Each point is reached from the start by the listed moves, each made once or not at all, plus a little noise. Say if it took an odd or an even number of moves. Then give how often each move was made.
(in the rows, 128 means zero)

Moves:
(1): [175 138 138]
(2): [125 180 110]
(3): [108 138 168]
Start: [121 101 111]
Points:
[148 121 161] -> even (1, 0, 1)
[118 153  93] -> odd (0, 1, 0)
[165 162 102] -> even (1, 1, 0)
[168 112 121] -> odd (1, 0, 0)

Moves:
(1): [191 129 142 127 119 125 139 122 129 133 122]
(2): [129 173 131 123 130 134 122 131 125 125 123]
(3): [122 127 164 122 129 132 129 124 131 123 129]
(4): [132 129 142 187 138 134 125 118 129 133 124]
(5): [132 131 130 118 179 128 139 122 131 125 125]
(6): [135 122 122 126 127 194 125 120 131 136 131]
(7): [123 136 121 133 110 136 187 130 135 125 128]
(8): [126 125 137 131 127 133 127 167 129 124 113]
(9): [127 133 128 138 127 122 122 127 174 139 128]
(10): [127 138 125 127 130 125 136 135 119 172 132]
(11): [130 131 130 126 133 127 131 140 123 121 172]
Start: [144 110 120 132 126 141 110 133 148 121 135]
Points:
[142 125 111 147 112 212 173 182 185 168 170] -> even (0, 0, 0, 0, 0, 1, 1, 1, 1, 1, 1)
[137 165 155 121 135 147 116 152 133 149 182] -> even (0, 1, 1, 0, 0, 0, 0, 0, 0, 1, 1)
[202 119 170 131 120 139 115 132 195 124 177] -> even (1, 0, 1, 0, 0, 0, 0, 0, 1, 0, 1)
[145 117 107 143 103 212 164 127 202 139 141] -> odd (0, 0, 0, 0, 0, 1, 1, 0, 1, 0, 0)
[213 152 140 138 112 210 101 161 193 136 108] -> odd (1, 1, 0, 0, 0, 1, 0, 1, 1, 0, 0)
[212 158 148 125 124 150 121 181 142 111 152] -> even (1, 1, 0, 0, 0, 0, 0, 1, 0, 0, 1)
[201 112 165 142  94 216 174 154 207 138 118] -> even (1, 0, 1, 0, 0, 1, 1, 1, 1, 0, 0)

Moves:
(1): [164 127 132 131 133 129 129 127 132 126 134 129 128 132 130 129 134 128
 129 129 127 125 134 132]
(2): [129 166 128 127 122 124 128 130 132 120 134 136 123 130 132 127 131 134
 128 128 124 140 124 130]
(3): [124 126 175 130 135 132 124 133 122 129 125 139 117 133 125 125 131 131
 121 125 127 131 137 120]
(4): [126 133 125 181 137 125 130 127 132 132 128 132 123 129 132 135 127 135
 134 120 125 120 137 117]
(5): [124 134 122 121 165 123 131 125 131 123 129 126 128 128 132 129 126 128
 126 122 121 131 128 123]
(6): [130 132 128 127 129 189 128 134 131 129 129 128 128 125 130 133 126 120
 132 123 124 132 131 121]
(7): [127 128 128 127 123 127 160 127 126 135 134 129 131 132 130 126 126 131
 124 130 119 133 126 126]
(8): [131 129 123 130 130 126 129 168 134 134 126 129 127 132 125 129 123 132
 124 137 123 127 132 126]
(9): [123 125 132 123 123 132 128 122 171 131 126 122 123 132 121 128 127 125
 130 129 127 124 130 123]
(10): [128 136 126 124 131 122 117 126 127 169 128 122 125 128 134 129 143 129
 123 129 130 132 128 133]
(11): [119 117 136 131 134 129 118 134 130 124 180 125 137 131 128 127 129 131
 119 127 129 118 125 136]
(12): [127 115 118 120 131 128 125 125 138 137 130 185 127 122 134 131 129 130
 129 124 126 130 122 131]
(13): [126 132 134 127 126 129 128 131 136 127 123 133 185 135 126 128 129 129
 141 129 121 129 131 121]
(14): [124 127 116 125 130 138 125 126 124 123 126 129 121 175 135 116 128 128
 132 124 126 126 128 123]
(15): [130 126 135 120 121 123 127 133 129 125 125 129 131 127 179 135 125 136
 130 128 128 134 141 128]
(16): [127 128 128 125 131 129 128 130 126 128 126 128 127 134 125 165 129 127
 122 129 128 129 124 126]
(17): [119 125 127 125 131 126 138 135 132 108 130 130 129 124 130 127 182 134
 133 128 124 123 129 127]
(18): [136 119 121 127 134 132 128 127 127 128 128 125 127 130 119 129 128 179
 120 124 133 134 127 122]
(19): [126 128 135 125 129 131 127 132 124 132 131 128 120 130 128 133 122 133
 164 131 130 129 123 132]
(20): [123 128 128 130 133 129 124 115 125 128 122 128 129 128 132 126 126 134
 123 174 121 132 133 132]
(21): [124 133 124 128 138 130 137 138 128 129 127 129 132 131 131 128 129 125
 125 134 165 129 127 133]
(22): [128 122 126 133 129 126 125 130 129 128 128 125 126 129 124 129 131 126
 129 129 126 159 130 127]
(23): [120 131 126 119 128 130 130 127 120 127 134 130 125 131 120 134 128 123
 131 124 130 126 169 128]
(24): [125 128 129 135 131 130 130 130 130 131 122 129 131 130 130 130 128 133
 127 122 124 127 128 164]
Start: [117 129 110 125 140 129 100 125 122 153 149 127 133 132  99 125 115 147
 145 145 112 104 132 130]
Points:
[130 166  81 158 176 139  96 154 185 201 142 193 165 210 104 168 136 218
 143 179 125 116 186 150] -> odd (1, 1, 0, 1, 0, 0, 0, 1, 1, 1, 0, 1, 1, 1, 0, 1, 0, 1, 0, 1, 1, 0, 1, 1)
[ 89 167 147 148 188 123  94 137 164 162 149 136  90 196 161 167 182 177
 182 131  93 147 155 103] -> even (0, 1, 1, 1, 1, 0, 0, 0, 1, 1, 0, 0, 0, 1, 1, 1, 1, 0, 1, 0, 0, 1, 0, 0)
[ 99 163 109 114 157 176  98 189 153 187 139 194 181 138 167 145 175 177
 189 195 116 165 146 170] -> odd (0, 1, 0, 0, 0, 1, 0, 1, 0, 1, 0, 1, 1, 0, 1, 0, 1, 0, 1, 1, 1, 1, 0, 1)
[ 95 130  89 172 207 118 124 172 145 214 199 182 143 144 124 138 123 168
 122 138 123 100 133 165] -> odd (0, 0, 0, 1, 1, 0, 1, 1, 0, 1, 1, 1, 0, 0, 0, 0, 0, 0, 0, 0, 1, 0, 0, 1)
[137 154 113 118 138 131 108 178 191 127 140 139 175 204 148 159 175 170
 162 148  81 141 155 149] -> odd (1, 1, 0, 0, 0, 0, 0, 1, 1, 0, 0, 0, 1, 1, 1, 1, 1, 0, 0, 0, 0, 1, 0, 1)
[ 93 155 130 151 201 127 121 125 128 179 149 201 103 185 178 131 176 249
 167 160  80 136 150 145] -> even (0, 1, 1, 1, 1, 0, 1, 0, 0, 1, 0, 1, 0, 1, 1, 0, 1, 1, 1, 1, 0, 0, 0, 1)
[ 97 159  95 148 171 118 102 179 141 184 148 195 167 153 149 189 178 233
 180 192 128 159 188 122] -> odd (0, 1, 0, 1, 0, 0, 0, 1, 0, 1, 0, 1, 1, 0, 1, 1, 1, 1, 1, 1, 1, 1, 1, 0)
